Each point is reached from the start by the listed moves, each made once or not at all, plus a little noise. Say if it took an odd or an even number of moves. Then give how often each move was made.

Moves:
(1): [ 0.84  0.31 -0.14 -0.01 -0.14]
(2): [ 0.10  0.43 -0.56  0.20  0.08]
Start: [ 0.08  0.43 -0.07  0.06  0.06]
Points:
[ 0.94  0.78 -0.23  0.04 -0.14] => odd (1, 0)
[ 0.15  0.85 -0.62  0.28  0.17] => odd (0, 1)

Moves:
(1): [ 0.59  0.12  0.14  0.12 -0.24 -0.01 -0.15 -0.33]
(2): [-0.41  0.51 -0.12  0.09 -0.02  0.32 -0.12 -0.16]
(3): [-0.17  0.10  0.50  0.05  0.45 -0.10 -0.33 -0.07]
(4): [-0.17 -0.20  0.10  0.35 -0.05 -0.08  0.36 -0.57]
(5): [ 0.31  0.24 -0.10  0.12  0.42 -0.35  0.04  0.11]
(6): [ 0.36 -0.04 -0.28 -0.47  0.14  0.67  0.11 -0.20]
(7): [-0.17  0.11  0.34 -0.40 -0.30 -0.32  0.94  0.05]
(8): [-0.01  0.00  0.04  0.36  0.11  0.31  0.18  0.49]
Start: [ 0.03 -0.06 -0.20  0.16  0.35 -0.25 -0.09  0.24]
Points:
[ 1.22  0.41  0.11 -0.09  1.08  0.03 -0.46 -0.34] => even (1, 0, 1, 0, 1, 1, 0, 0)
[ 0.78  0.43  0.14  0.00  0.29 -0.87  0.78  0.08] => odd (1, 0, 0, 0, 1, 0, 1, 0)
[ 0.60 -0.09  0.13  0.27 -0.02  0.34  1.33 -0.46] => odd (1, 0, 0, 1, 0, 1, 1, 1)
[ 0.13  0.11  0.91  0.21  0.25 -0.74  0.70 -0.65] => even (1, 0, 1, 1, 0, 0, 1, 0)
[-0.08  0.91  0.14 -0.45  1.05 -0.05  0.58  0.05] => odd (0, 1, 1, 0, 1, 1, 1, 0)
[ 0.46  0.80 -0.35  0.76  0.53  0.01 -0.16  0.42] => even (1, 1, 0, 0, 1, 0, 0, 1)

Moves:
(1): [ 0.37  0.05 -0.22  0.34 -0.22 -0.05 -0.39 -0.02 -0.43 -0.16 -0.07  0.01
 -0.21  0.60  0.34  0.19]
(2): [-0.12  0.38  0.13 -0.29 -0.22  0.04 -0.04 -0.13  0.15 -0.30  0.14 -0.41
  0.05  0.04 -0.16 -0.28]
(3): [-0.34 -0.32  0.44 -0.36 -0.12  0.20  0.09 -0.35  0.12  0.05 -0.14  0.13
 -0.06  0.09  0.34  0.28]
(4): [-0.10  0.08  0.10  0.37  0.53 -0.08  0.09  0.16  0.15 -0.69  0.25 -0.45
  0.02 -0.30  0.24  0.21]
(5): [ 0.31  0.51 -0.14 -0.11  0.18 -0.05 -0.09 -0.22 -0.06 -0.31  0.21  0.25
  0.20 -0.08 -0.05  0.05]
(6): [ 0.09 -0.11 -0.25  0.32 -0.72  0.44  0.45 -0.41 -0.35  0.39  0.18  0.02
 -0.23 -0.37 -0.25  0.12]
(7): [ 0.20  0.40 -0.14 -0.06 -0.26 -0.15  0.41  0.16  0.30 -0.11 -0.12  0.12
 -0.11 -0.33  0.11  0.08]
(8): [ 0.04  0.05  0.31  0.06 -0.12 -0.30 -0.02  0.23 -0.30  0.22  0.37 -0.18
  0.17 -0.07  0.22  0.25]
(9): [ 0.13  0.38 -0.22 -0.30  0.46  0.54  0.03  0.50  0.23  0.14  0.23 -0.44
  0.40 -0.15  0.04 -0.03]
(10): [ 0.28  0.02  0.41  0.19  0.06  0.16  0.13 -0.58  0.72  0.84  0.45 -0.18
  0.46  0.09 -0.23  0.06]
(11): [ 0.07 -0.07 -0.02 -0.07  0.06 -0.02  0.08 -0.07  0.35  0.16  0.44  0.09
 -0.32  0.00  0.13  0.04]
(12): [-0.11 -0.10  0.17  0.15 -0.08  0.05 -0.54  0.30  0.19 -0.08 -0.27  0.19
  0.23 -0.23 -0.11  0.22]
(13): [ 0.21 -0.28 -0.08 -0.05 -0.12 -0.26 -0.07 -0.08 -0.05 -0.13  0.00  0.10
  0.29 -0.29  0.24  0.10]
(14): [ 0.01  0.05 -0.16 -0.25 -0.09  0.00  0.31  0.33  0.08  0.14  0.16 -0.10
  0.18  0.46 -0.28  0.07]
Start: [-0.13  0.28 -0.16  0.02 -0.22 -0.07 -0.04  0.07 -0.27 -0.03  0.38  0.13
 -0.23 -0.11  0.14 -0.02]
Points:
[ 1.06  1.14 -0.24  0.23 -1.40  0.37  0.41 -0.22  0.03  0.88  1.56 -0.83
  0.59 -0.64  0.44  0.44] => even (1, 1, 0, 0, 0, 1, 1, 1, 1, 1, 0, 0, 1, 0)
[ 0.52  0.02  0.22  0.11 -1.17  0.68 -0.03  0.04 -0.05  1.43  1.31 -0.31
  0.99  0.02  0.46  1.22] => odd (1, 0, 1, 0, 0, 1, 0, 1, 1, 1, 0, 1, 1, 1)
[-0.06  0.60  0.74  0.85 -0.78  0.26  0.02 -0.33  0.29  0.34  1.51 -0.93
  0.49 -0.93 -0.21  0.58] => even (0, 1, 0, 1, 0, 1, 0, 1, 0, 1, 0, 1, 0, 0)
[ 0.75  1.78  0.04  0.03  0.35  0.19  0.00  0.34  0.26 -0.13  2.12 -1.39
  1.03  0.46  0.25  0.46] => even (1, 1, 0, 1, 1, 0, 0, 1, 1, 1, 0, 0, 0, 1)
